Each row is a point. Before rounding, the points of a table are all equally far from one centre. They may lie mostly on one side of it. Write the centre, to within rounding.
In the rows, 128 means zero.

Points, 7 rows:
[[126 189]
 [132 187]
 [152 161]
 [107 188]
 [ 83 164]
 [120 190]
 [148 173]]
Centre: [117 154]

Points (12 x 9):
[[132  67 148 175 179 113  78 151 134]
 [183 149 180 141  95 134 158 114 158]
 [176 104 183 150 150 136 211 139 189]
 [130  84 196 167 158 112  96 109 188]
 [148 150 153 174 104 124 173 112 203]
 [146 160 132 138 112 104 165 112 228]
 [158 142 205 164 146  91 127 107 185]
 [137 126 180 105 123 115 145 130 238]
 [101 137 147  88 108  79 114 124 204]
 [140 112 202 147 151 179 193 146 183]
 [141 130 198 155 135  82 167 149 197]
 [113 116 143 132 114 122 157 132 244]]
Centre: [128 121 133 120 169 129 146 125 152]

Points:
[[118 171 115 210 164 150 185 134 124 202 162 173 155 140 129  49 126 167]
 [ 91 168 185 153 144 212 134 136 117 145 172 183 159 156 160 140 134 110]
 [ 45 216 150 167 100 188 176 134 120 193 134 201 143 177 143 108 121 148]
 [103 201 119 167 137 179 137  91 160 176 167 138 151 172 167 153  89  95]
 [103 143 144 177 151 221 173  84 102 169 142 204 139 119 165  82 160 113]
 [135 154 183 192 151 165 160 167  62 146 134 187 127 144 183  99 156 140]
 [ 88 164 137 190 146 208 148  90 111 138 143 167 118 195 148 104 136 192]
 [ 94 187 138 190 169 161 164 116 141 174 110 204 173 155 193  79  89 171]
 [100 181 146 131 160 190 157 141 174 173 149 171 157 186 175  45 117 124]
 [ 97 149 137 197 132 208 136 146 140 162  99 171 171 161 152 175 111 123]
 [ 48 151 140 200 116 155 123 113 112 145 176 183 152 113 130 155 127 121]
 [ 77 176 107 202 115 138 123 139 159 185 160 130 187 132 159  65 111 152]
 [ 94 189 154 191 132 223 180 115 132 136 136 139 127 150 131 111 131 127]
 [ 89 177 114 188 201 145 160 109 168 134 118 173 128 141 173 110 171 155]
 [100 179  99 172 169 149 147 143 158 155 111 199 156 159 107  87 141 113]
 [ 44 168 153 158 172 151 157 124 172 156 113 171 136 105 213  71  93 129]
 [ 82 183 155 191 131 169 161 157 144 123 144 139 177 140 165 120 148 153]
 [112 171 128 182 161 167 168 107 151 153  99 162 159 188 125 144 118 116]
 [ 71 193 133 191 126 135 102  74 131 193 111 167 122 176 144 177 132 128]
 [ 79 180 168 231 132 164 155 148 136 172 123 162 167 151 174  94  86 170]
 [ 99 205 162 186 174 180 144 110 133 141 119 202 136 115 153  84 157 146]
 [ 55 185 115 193 126 175 184 132 152 159 193 205 154  96 161 118 128 142]
 [ 72 179 122 158 141 209 181 113 173 207 137 166 178 122 175  76 121 117]]
Centre: [115 140 132 147 114 149 142 133 145 194 139 173  95 131 168 117 122 153]

Points (30 x 24):
[[123  79 145 117 151 226 126 148 101 161 168 120 100 147  71 117 137  97
   87 153 122 124  89 170]
 [ 66 118 219  86 135 200 141 115  78 170 161  96  96 142 110  96 145 140
  107 120  95  79 123 183]
 [ 71 109 142 130  89 150 155  94  90 229 141  68 126 124  97  67 131  90
  103 119 109  87 115 167]
 [104 127 130  99 102 225 127 127 107 183 148 152 120  99  98 103 130  78
   72 147 100  76 122 205]
 [ 45  65 120 111 109 196 138  87  86 207 186  98 138  96 157  87 154 103
   88 184 104 120 109 172]
 [ 94  62 138 146  83 207 159  98 102 160 194 132  86 127 134 102 134 142
  150 118  85 104 122 188]
 [ 99  83 182 102  94 151 118  82  72 228 135 121  99 113 121  95 147 131
  114  79  98  77 143 159]
 [ 91  76 152  95  90 187 134 114 102 179 223 116  93 124 102 112 207 102
  116 183 116 100 147 176]
 [ 88  74 113 117 132 206 128  76 104 215 143 111 119 110 135  83 193  75
   73 135  77  56 106  99]
 [135  70 134 101  93 227 152 126 114 165 111 130 157  60 148 137 143  82
   92 122 160  60 110 149]
 [104  59 154  80  99 183 146  91  95 188 100  89  91 142 143  97 136 146
   77 173  72  56 123 132]
 [135 103 144  99 164 236  98 134 126 172 141 135  77  94 174  99 165 130
  161 166  97 101  91 170]
 [ 75  74 161 117 110 187 156  85 124 155 173 105  51 174 122 161 142 107
  112 149  78 149 106 177]
 [ 93  64 139 130 118 189 159  25 132 188 159 146  76 165 126 105 175 111
  122 193  83  98  79 160]
 [ 62 111 163  64 116 199 125  88 131 159 157  47 170 125 100 180 126  88
  115 158 104  60  96 164]
 [ 89 122 133 147 113 187 180 110  43 170 151 114  80 139  92  95 119  65
  143 139 109  85 123 174]
 [ 98 144 117  60 127 190 153 134 139 172 193 109 132 123  70 135 182  89
  117 155 172  79 127 151]
 [ 83  50 154  84  78 227 121 102 109 120 139 120 143 139 136 144 108 109
   70 116  99  97  78 166]
 [ 66  89 140  99  89 190 180  69  78 158 214  87 107 128 126 120 158  85
   78 167 152  92  88 150]
 [ 92 100 160  64 132 184 136 101 119 186 175  72  80 179 119 128 132  55
   79 173  94  92 119 157]
 [107 107 159 117  85 236 172  97 103 215 135  89 172 129 139 111 154 115
   36 112 159 121 102 156]
 [125 102 164  80  91 225 111 126 145 143 139 170 144 147 105 120  82  74
   97 186 105  86 128 150]
 [106  79 143 106  83 164 149 114  75 161 186 108  86 179 107 126 100 111
  109 156  99 111  79 169]
 [ 97  67 146  64  98 182 197  87 137 168 112  92 138 124 116 119 122  59
   87 159  74 150 101 179]
 [ 79 111 165  95 100 211 106  82  86 150 187 131 121 102 130  78 163 108
  134 123  76  59 107 221]
 [ 58  58 166 123 143 204 111  83  90 195 142 102  67 139  99 104 164 118
  100 144 106  78 137 161]
 [ 94 106  81 109 130 181 147 131 146 159 175 105 114 122 154 135 168 131
   49  81 113 135 118 158]
 [ 82  93 111 126  60 241 168  93 134 175 199 125 141 111  95  86 149 115
  129 152  93 129 123 173]
 [ 79 107 139  71 111 201 180 104 149 234 162  88 124 128 110 129 173 120
  113 168  85 119  71 140]
 [ 90  95 124 121 135 204 135 129 105 166 165 105  99 146  91  68 122 109
   61 137 108 113  95 175]]
Centre: [119 128 144 114 116 179 127  74 105 146 129 114 150 139 146 125 169 106
 130 147 117 121 131 135]

Points (27 x 24):
[[144 114 186 101 188 192 136 183  73 169 190 165 160  96 124 163 147 136
  108 146  99 156  56 133]
 [165 184 161  94 145 135 114 170  40 131 189 103 163  99  91 178 131 143
  132 135 110 138  81 157]
 [151 156 146 117 168 140 125 217  38 106 178 135 160  69  79 166 135 134
  122 150  98 163  85 133]
 [167 163 125 100 141 184 114 146  89 111 176 110 165  79  99 153 127 170
  136 167 110 144  82 171]
 [113 171 169 165 156 179 133 195  47 193 191 129 158  95  71 113 135 131
  130 115 125 135  78 124]
 [140 180 191  87 124 112 125 210  30 175 151 102 143 121  94 140 130 163
  124 144  85 126  93 163]
 [ 98 200 149 117 195 143 182 192  40 165 181 153 123  92  71 148 127 155
  135 150 130 134  83 179]
 [136 145 129 125 178 182 129 193  62 163 191 147 147  70 103 162 158 149
  155 123 115 139  42 164]
 [135 166 141 125 160 123 141 174  68  92 135 135 177  58  78 129 123 190
   73 116 102 126  58 105]
 [111 144 180 111 209 128 131 170  47 100 206 139 137 121 105 179 132 150
  124 147  82 115  57 149]
 [116 194 149 129 189 124 129 193  66 141 164 128 128  91  74 138 105 170
  148 168  86 110  88 204]
 [126 137 185 107 202 153  80 201  89 149 139 118 135  97  89 157 111 166
   94 126  94 161  42 162]
 [106 183 161 125 191 167  95 234 102 142 206 142 101  91  97 151 133 165
  132 126 105 146 106 171]
 [152 163 134 134 148 105 146 224  61 112 178 141 138  47 108 122 101 198
  101 151 126 116  56 151]
 [117 179 159  90 146 158 130 198  56 148 153 172 139  78  73 131 132 125
   71 175 102  73  73 134]
 [111 152 209 128 163 118  78 133  36 153 137 140 163 109 114 169 146 131
  157 110 124 111  78 130]
 [136 122 178 102 149 151 125 193  42 143 189 129 147  52  69 106 140 147
   91 179  92 126  92 150]
 [109 160 155 136 185 156 111 222  70 183 186 128 155  67  94 123 152 157
  111 103 134 151  62 153]
 [170 158 177  93 158 131 124 161  39 172 195 134 135 109 100 134 119 167
  123 159  99 123  34 158]
 [110 129 180 138 150 103 119 181  65 164 185 109 122 102  93 161 175 148
   68 181  90 144  76 197]
 [115 121 144 111 212 164 107 209  51 172 165 127 127  58  90 166 143 161
   84 145 150 129  68 142]
 [ 61 150 141 145 183  76  99 171  94 148 169 120 151 108  96 149 176 153
  107 160 135 115  84 158]
 [104 163 185 107 166 115 134 196  74 103 209 166 116 114 140 121 143 111
  124 182 100 148 108 171]
 [129 160 121 157 157 159 116 192  44 158 207 107 114 120  51 179 112 145
  113 116 152 103  88 137]
 [131 117 179 122 186 139  93 203  39 149 189 141 150  90  73 144 146 131
   89 139 115 158  76 195]
 [136 167 160  84 161 158  96 178  21 146 169 123 113  69  63 111 147 199
  112 128 122  95  78 150]
 [144 154 123  88 165 169 102 182  35 148 184 166 129 127  79 123 165 113
   72 104 155 100  96 147]]
Centre: [132 136 169 141 147 145 144 171  85 129 137 149 111 118 108 140 142 164
 109 130 134 120 103 148]

Points:
[[ 92 156 110 114 111 181 152  71 119 137 165 136  89 164  65  65 187 138
   50  82 134 134 114 171]
 [134 162 102  54  84 133 143 101 147 125 137 145 108 113  21  66 177 170
   89  92 162 135  81 159]
 [148 168  78  63  76 123 170  50 132 153 168 130 118 125  76  95 153 174
   63 111 148 117 121 189]
 [146 139 104  49  79 168 121  87 130 160 139 120  86 158  69 101 161 182
  115 109 165 103 115 163]
 [136 152  87  86  69 141 136  68 122 108 109  98 127 140  74  72 165 187
   72  66 147 140 104 171]
 [ 73 133 118  74  66 147 143 107 119 117 153 105 100 157  97  83 176 177
   81  92 175 133  68 130]
 [159 159  86 119  90 175 171 123 109 124 149 133 108 133  69  73 194 158
   42  95 123 148  73 182]
 [131 121  89  47 102 143 156  76 171 168 136 148 121 151  59 104 209 128
  110 114 137 134 115 202]
 [ 75 161 116  81  74 160 152 102 158 148 183 121 161 143  78 105 179 141
   43  92 172 109 102 182]
 [115 138  71 111  70 155 161  99 159 114 145 128 105 173  96 101 172 165
   76 153 213 163  64 178]
 [ 81 135  68  93  69 122 151  94 130  94 168  94  91 148  46  84 160 152
   94  59 160 151  94 202]
 [155 133  98 110  47 154 136  80  95 157 147  84 104 130  58 120 184 163
   95  86 186 123  90 212]
 [109 132 111  82 112 159 204  78 122 121 111 129 112 111  63  69 169 178
  128  63 171 141  84 179]
 [105  96  82  85  98 130 132  50 120 153 158 118 102 149  67  97 168 159
   82  96 199 135 127 181]
 [114 153  73  80  77 152 148  99 144 106 183 138  65 163  28  73 174 154
   80 123 157 146  96 185]
 [124 137  91  92  69 161 182  78 117 122 150 115 136 136  76 115 167 188
   54  82 129 102  95 166]
 [127 150  65 109 105 125 134  73  90 144 197 121  87 159  60  68 192 151
  118 117 203 143  99 187]
 [ 94 122  86  87 104 118 139  95 122 114 153 109 111 135  35 100 167 118
   47  34 162 119 116 190]
 [ 96 136  92 138  89 162 143  69 123 102 152 128  89 139  36 104 198 167
   89  95 151 138  69 200]
 [123 102  94  99  60 139 184 120 131 148 182 113 141 125  71  90 158 185
   62 127 149 103 105 174]
 [102 146  96  84  89 134 153 172 112 126 113 120 121 137  52 120 192 168
   68 109 142 109  74 170]
 [133 103 175 121  85 146 161  75 108 123 158  93 114 172  48 107 174 173
   60  72 170 125  85 175]
 [ 97 136 104 103  76 127 128 113 134 152 150 102 109 156  78  62 163 183
  114  74 130 151  99 161]
 [128 103  85  93  56 138 131  88 101 147 182 123 102 137  50  85 151 162
   97 106 155  86  83 196]
 [142 137 104 120  68 167 136  75 129 164 132 126 154 152  61  89 180 151
   65  79 128 117  98 160]
 [126 120  86  80  65 165 128  87 120 140 147 128  69 142  72  71 142 125
   40  80 145 128 111 189]
 [107 135 126  92  76 146 174  41 114 117 140 145  99 160 114  86 169 187
   67 102 173 112 124 188]
 [121 120  88  65 117 108 190  73 152 108 175 117  74 160  49  86 182 173
   76  99 149 131  98 173]]
Centre: [141 149 132 104 109 132 158 105 123  94 150 106 121 130  92 107 154  94
 112 129 161 129 110 174]

Points, 31 rows:
[[185 114 166 161 121 197 129 105 152 139 143 104 161 155 126 185 164 121
  128  52 145  72 180 133]
 [165  73 144 161 113 216 118  72  99 144 159  87 125 173 117 181 153  99
  123  68 167  79 158 179]
 [183  69 129 166 121 205 120 120 125  86 125  79 160 121 150 190  87 122
  164  76 112  59 185 159]
 [144  89 154 165  87 205 111 126 114  99 137  83 192 142 148 194 125  76
  157 107 188  86 167 119]
 [181 122 148 166  92 222 110  96 120 138 128  90 166 196 145 165 143 116
  154  76 153 105 197 140]
 [156  81 142 157 154 189 137  86 119 134 134  71 138 163 140 192 189 111
  176  50 149  74 165 173]
 [178  94 163 116 122 156 123 102 110 141  90 120 104 173 149 151 150 148
  172  84 195  64 224 159]
 [194 127 133 125 118 217 105 103 139 159  92 123 159 150 130 149 115 115
  157 100 157  45 149 168]
 [136 115 163 169  97 219 118 120 101 135  95 107 131 163 142 215 139 101
  157  70 173  53 160 160]
 [186  71 106 186 100 187  82 118 101 143 121 104 137 173 134 153 134 112
  177  54 170  94 174 169]
 [159  92 168 171 117 236 131 103 173 151  92  68 113 165 159 145 119 115
  156  94 180  84 212 143]
 [161  85 168 160 126 218  82  98 159 137 101  93 168 157 150 156 130 100
  150  52 176  91 175 123]
 [162 112 123 130 121 194  88 106 103 102  94  57 141 191 154 157 100 112
  191 104 145  79 206 182]
 [181  75 160 194 138 184 125 133 113 117  85  89 150 183 115 152 161 116
  154  90 130  78 167 151]
 [182 106 147 200 107 199 128  62 134 159 121 126 138 149 133 182 127  93
  183  96 195  70 169 149]
 [128 104 173 166 123 171  89 122  88 162  99  42 147 151 173 150 164  93
  188  78 163  68 180 160]
 [182 103 159 165 127 155  48 116 120 137 121  72 147 171 195 187 146  97
  138 104 168  82 161 127]
 [207  73 132 190 103 165 106  93 123 150 102 124 155 167 158 152 149 140
  114  90 167  51 188 139]
 [140  76 110 126 153 220 126 137 111 124 135 115 136 184 177 188 143 115
  180 106 177  45 166 120]
 [162  96 107 157 139 198 110  83 119 114 124  97 190 178 124 167 150 135
  162  68 162  52 194 153]
 [156 122 138 133 136 182 139  65 102  93 134  76 171 162 116 143 139 122
  159  73 147  20 183 135]
 [151  92 151 140 106 188  73  70 130 118  94 111 159 186 152 182 126  90
  131 106 138  49 174  98]
 [170  67 122 153 110 187  82  98 130 120 112 102 151 183 136 214 171 117
  159 101 173  97 184 150]
 [171  63 110 128  55 192 152  88 116 137 103  84 152 166 172 168 142 115
  187  90 161  73 154 154]
 [171 116 177 148 126 211 136  93 114 150  89 111 168 160 154 190 138  92
  133  82 162  70 168  94]
 [178 114 143 131 139 162 137  77  95 166 116  85 168 155 144 196 154  99
  169  61 123  91 213 138]
 [167  77 136 131 155 162  87 105  97 118 130 143 159 194 192 186 134 138
  170  63 114 114 177 153]
 [177  71 137 150 108 189 129 140 152 136  99  98 144 132 122 154 121 109
  170  80 195  40 156 131]
 [163 105 169 125  99 183 104  73 127  97 115  94 143 171 147 180 162 138
  175  66 183  77 205 153]
 [165 109 111 198 141 184  85 126 136 112 146 106 148 172 151 210 107  97
  151 116 169  51 190 155]
 [176  97 130 158 128 221 124  81 134 135  85  93 141 163 131 137 130 117
  201  81 192  61 153 116]]
Centre: [107 117 113 154 129 158 130  95 117 122 121 109 110 111 161 138 125 131
 130 115 144 119 161 139]

Points (29 x 24):
[[165 109  75 131 143 153 102 157  44  80 102 182  68 100 157 141 123 106
  168 130 171 115 119  94]
 [161 105  97  85 179  62 143 166 123  83 113 135  62 146 214 127 133  94
  181 113 112 157 155  84]
 [186 168 120 118 158  76  80 145  91 111  64 145  77  90 173 159 167  68
  151 152 156  80 173 123]
 [161 131 109 100 113  99 126 208  95 141 150 130  95  95 177 157 146  70
  193 117 159 135 180  75]
 [167 134  97 101 126  85 152 140 112 123 126 108  51 116 158 115 106  95
  157 132 129 117 201  96]
 [200 130 121  74 180  93 157 144  83  98 114 128  83  98 214 135 145  91
  181 139 171 132 120 200]
 [192 165 145  94  74  95  97 167 115  94 140 126  94  88 192 131 141  42
  154 143 114 169 106 123]
 [190 167  85  90 173  91  84 136  97  83 133 111  88  70 200 107 149  72
  192 122 125 159  76 101]
 [155 128  78  55 151  45 120 139  63  92 110 142  74 116 198 163 131  99
  177  97 111 164  83  95]
 [151 130  96 120 190 121 136  94  58  74  93 151  93 110 219 151 177  97
  158  56 132 119 137 144]
 [211 156  97  84 135 130 114 127  36 154 127 120  82  88 191 161 117  54
  196 136 145 131 113 125]
 [130 128  64 128  93 130  96 160  60 102 146 134  87 106 189 137 141  55
  159 149 185 145 152  65]
 [181 120  62  82 164 145 118 134  42 155 121 162  71 121 178 176 139  61
  183 128 119 144 150  85]
 [161 174  99 101 175  55  85 149 113  41 145 135 110  75 168 156 152  83
  167 152 142 144 144 113]
 [168 120 137 125 184  94 106 177 106 112 129 130 131  99 185 115 133  66
  162 157 126 168 203  77]
 [184 121  65 106 176  58 142 106 136 151 143 122  73 140 248 170 133  77
  146  71 131 117 161  98]
 [166 105  80  73 169 125  60 165  54 127 139 156  71 123 203 163 148  87
  119  93 125 135 196 117]
 [196 101  79  97 188  64  98 119  47 120 100 104  87 126 194 131 142 101
  158  73 133 112 129 109]
 [221 106  61  97 123 102  84 168  48 118  88 117  86  94 205 132 163  93
  167  93 144 134 120 162]
 [145  90 131 142 134 107 168 164  47 121 124 123  70 124 182 135 150  72
  165  96 128 100 136  85]
 [171 114 122  83 153 137 132 101  83  98 149 149  40 110 175 131 107  66
  166 109 102 110 112  87]
 [150 169  99  84 157  56 114 212  89 131 127 137  51 132 173 153 170  72
  134  99 135 130 104 104]
 [167  93  90 131  91  56 126 121 101  95 113 141 118  97 154 209 111  85
  185 125 104 160 169 112]
 [200 139  46  94 134  88 163 182 113 137 139 168  54  86 225 124 123  90
  159 130 155 130 163 118]
 [165 148 122 107 137  76 123 195 119 109  83 145  80 134 192 134  90 125
  210 129  96 168 159 106]
 [184 122  87  79 175  74 129 149  62  94 106 179 126 132 177 214 172  91
  182 132  94 148  98 112]
 [202 148  81  75 165 117 133 152  67 129 134 126  68 121 203 121  94  77
  204 135 162 141 137 119]
 [181 125  38 115 146  89 124 124  65 150 140 132  81 114 167 149 152 136
  215  78 115 144 134 150]
 [161 136  60  80 143  83 121 137  58 101 143  66  74  87 233 154 163 107
  142 171 109 173  86 167]]
Centre: [132 124  92 118 144 116 105 140 124 140 117 138 124 107 205 155 130 105
 136 138 123 124 112 136]

Points (31 x 24):
[[122 182 129 173  79 103 102 116 125 104 118  95 112  58  72  56 144 122
  170 150 157 106 159 197]
 [140 163  70 141 129  26 117 138  78 144 143 129 115  55  67  70 154 141
  114  52  92 132 171 173]
 [189 168  67 145 127  83 147  93  75 166 107 118 135  51 106 133 141  96
  128 145 104  92 165 191]
 [125 165  56 171 119  85 161 218 114 185  99 146 155  72 142  69 138  99
  114 114 167 159 152 130]
 [ 97 129 111 122 113  60 199 156  80 134 146  98  99  84 117  32 149  75
  146 129  89 109 150 110]
 [150 170 128 168 129  89 192 108  54 131 123 127 219  88 133  91 157 113
  132 129 163 184 144 151]
 [137 141  65 109 110  71 166 135 135 122 106 148 146  55 112  96 139 159
  162 113 157 151 163 177]
 [135 117  85 147  70  76 153 159 109 173 157  82 127  71  85  48 210 156
  107  96 145 143 120 112]
 [104 164  74 133 118  64 155 173  76 110  87  85 193  35 133  73 148 115
  126 105 133 118 142 143]
 [147 156  81 140  77  20 127 138 105 151 105 110 145  15 111  75 164 106
  103  90 172 146 136 156]
 [112 144 102 123 110  43 143  65  92 174 105 128 170  64  91  32 136 111
  132 101 124 121 163 121]
 [110 166  72 183 136  24 163 122  92  98 139  91 141  98 114  68 162 106
  176 159 120 127 154 144]
 [176 140  63 138 109  77 134 184 120 153 148  73 127  56 123  23 171 107
  143 131 160 131 114  94]
 [153 174  96 146 148  70 133 140  71 141 133 126 113  84 106  46 163 132
  172 161 146 100 188 182]
 [127 144 112 107 120  84 160 133  37 133 105 104  83  10  80  82 169 108
  118 129 129 168 139 128]
 [105 101  68 144 134  44 161 119 135 134 168 108 141  61  82  71 123 106
  198 116 108 168 128 126]
 [144 169  60 130  66  82 163 102 126 159 131 124 126  43  65  68 172 128
   82  93 153  86 125 153]
 [119 165 112 120 127  62 144 109  56 142 140  91 152  70  74  47 191 135
  174  93 152 166 135 185]
 [189 171 120 133 142  58 185 146 107 157  79  86 129  46  77  91 115 102
  135 112 156 137 185 149]
 [159 127 107 134 138  58 120 114  88 160 107 105 123  43 170  48 153 116
  163  96 157 120 119 141]
 [174 166 162 142 128 107 144 152  44 130 128 107 139  40  95  88 135  86
  168  98 117 106 145 219]
 [160 161  91 146 107  33 171 126 136 192 147  72 172  74 111  26  98 126
  148  87 110 126 138 128]
 [119 179  72 147  92  27 188 134  52 101 106 119 130  73 130  94 118 116
   97 124 186 143 161 112]
 [167 185  91 131 106  57 170  82 101 139 138 121 163  53  97  30 122 138
  167 134 139 146 164 127]
 [112 101 131 173 156  20 151 102  77 116 151 154 157  80  71  49 135  80
  111  98 137 140 157 152]
 [132 171 109 148 136  72 140 189 103 157 134 164 135  63 144  36 156 182
  131 147 147 160 145 122]
 [142 137  72 149 104  41 149 133  59 151 153 118 121  51  91  22 149 102
  160 101 121 138 179 124]
 [ 77 121 104 154 124  96 158  72  83 144 146 142 125  85  82  80 194 110
  141 108 185 130 145 130]
 [161 175 152 158 122  77 147 154  79 199 125  98 149  68 131  30 161 135
  157 141 191 155 128 165]
 [156 132  81 108 128  55 226 134 103 138 130 134 109  76 141  71 135 114
  162 133 142 137 103 110]
 [132 167 105  76 107  70 148  57 110 136 123  82 111  56  95  41 129 106
  141 140 107 100 110 171]]
Centre: [136 161 113 141 111  94 119 144  93 143 147 114 134 112  90  99 109 105
 110 122 130 142 106 139]

Points:
[[106 162 187 131 201 155 116  99 117  78 101 113 198 180 166 100 152  44
  132 102 124 139  82  80]
 [108 166 172 118 204 159 105 123  71  46  74 133 169 176 172 128 134  83
   98 102 140 155 103  59]
 [143 161 193 143 147 173 112 110  87  84  93 129  89 198 177 123 153  87
  118  95 182 131 101  51]
 [ 98 133 137 106 187 153 109 127  66  99  72 134 147 198 204 139 151  84
  132 128  78 123 102 116]
 [ 92 125 160  80 159 181  87 106 116 113  53 143 143 171 183 134 150 111
  104 136 133 157 112  50]
 [145 170 140  75 160 146 129  97  88  66  91 132 143 188 203 110 186  53
  106  95 144 137 134  92]
 [140 129 162 155 172 175 149 146  88  54  40 152 165 180 194 121 124  90
  128 114 145 126 127  72]
 [112 169 175  95 190 142  98 100 126  77  99 164 181 172 168 125 196  95
  148 123 180 125 115  47]
 [120 163 131 112 163 207  52 142 128  55 117 146 161 150 167 103 120 103
  143  61 178 145 118  77]
 [102 162 194 115 196 120 108 101  85  62  70 114 170 179 162 161 148  92
   72 135 205 121 110 122]
 [100 151 170  89 152 150  78 126 134  34  97 133 123 203 185 154 149 101
  114  88 168 144 153  78]
 [122 173 136 130 215 131  77  78 144  66  85 142 138 178 201 153 155  47
  133  59 117 111 121 102]
 [114 148 191  74 157 144  63  95 138  77 117 146 137 188 151 167 126  66
   92  91 156 123  93  67]
 [117 175 171 118 175 174  67  87 103  94  86 151 135 184 191 147 158  81
  148  96 139 176  83  81]
 [105 138 149 113 146 190  75 113 109 102  52 155 157 191 168 107 179  76
  149 126 189 131 128  98]
 [125 110 178 125 132 142 127 156  94  82 115 121 137 174 203 117 126  93
  157 110 165 148 110  39]
 [142 147 126 127 178 172  99 113  92  78  86 137 134 201 232 102 182  78
  163 113 135 136 105  92]
 [122 161 124 105 140 150  74 135 101  29  80 143 169 151 180 172 157 117
  110  66 154 136 133 104]
 [138 153 141  97 177 152  76 105 128  83  86 106 192 206 222  91 126  84
  132 151 177 133  74 116]
 [122 143 182 108 166 160  63 112  99  50  80 121 140 227 175 126 151  84
  130 105 139 173 141 107]
 [127 157 155 122 180 134 105 141  95  33  79 141 151 173 210 138 165 102
  134 120 138 167 126  64]
 [ 82 139 147  83 167 173 106 109  78  42  78 150 152 174 173 117 119  74
   97 130 144 115  96  57]
 [130 145 143 116 202 176  88 135 119  86  41 142 178 188 220 139 129  85
  112 114 138 144 105  94]
 [ 79 147 130 120 189 186 100  92 101  57  88 182 142 167 215 135 137  89
  145 113 136 122 102  61]
 [ 80 131 156  99 154 182 104 131 121 106  64 123 177 170 175 153 150 105
  135  88 175 164 120  61]
 [114 160 164 139 155 192  73  80 128  72  78 152 142 175 208 124 178  71
  152 114 142 134 122  83]
 [154 168 203 120 142 140 124  99  81  53 107 145 116 199 181 118 102 117
  160  85 140 112 183  75]
 [105 123 140 117 191 161  97 117  69  77  90 133 120 201 227 164 137 123
  116  90 145 166 117  79]
 [118 168 170 147 169 166  85 167  67  68  75 132 132 164 167 149 135  97
  148 105 110 119 112  76]]
Centre: [138 131 136 122 181 136 120  90 127  93 109 126 130 149 143 117 118 123
 132 113 153 120 120 124]
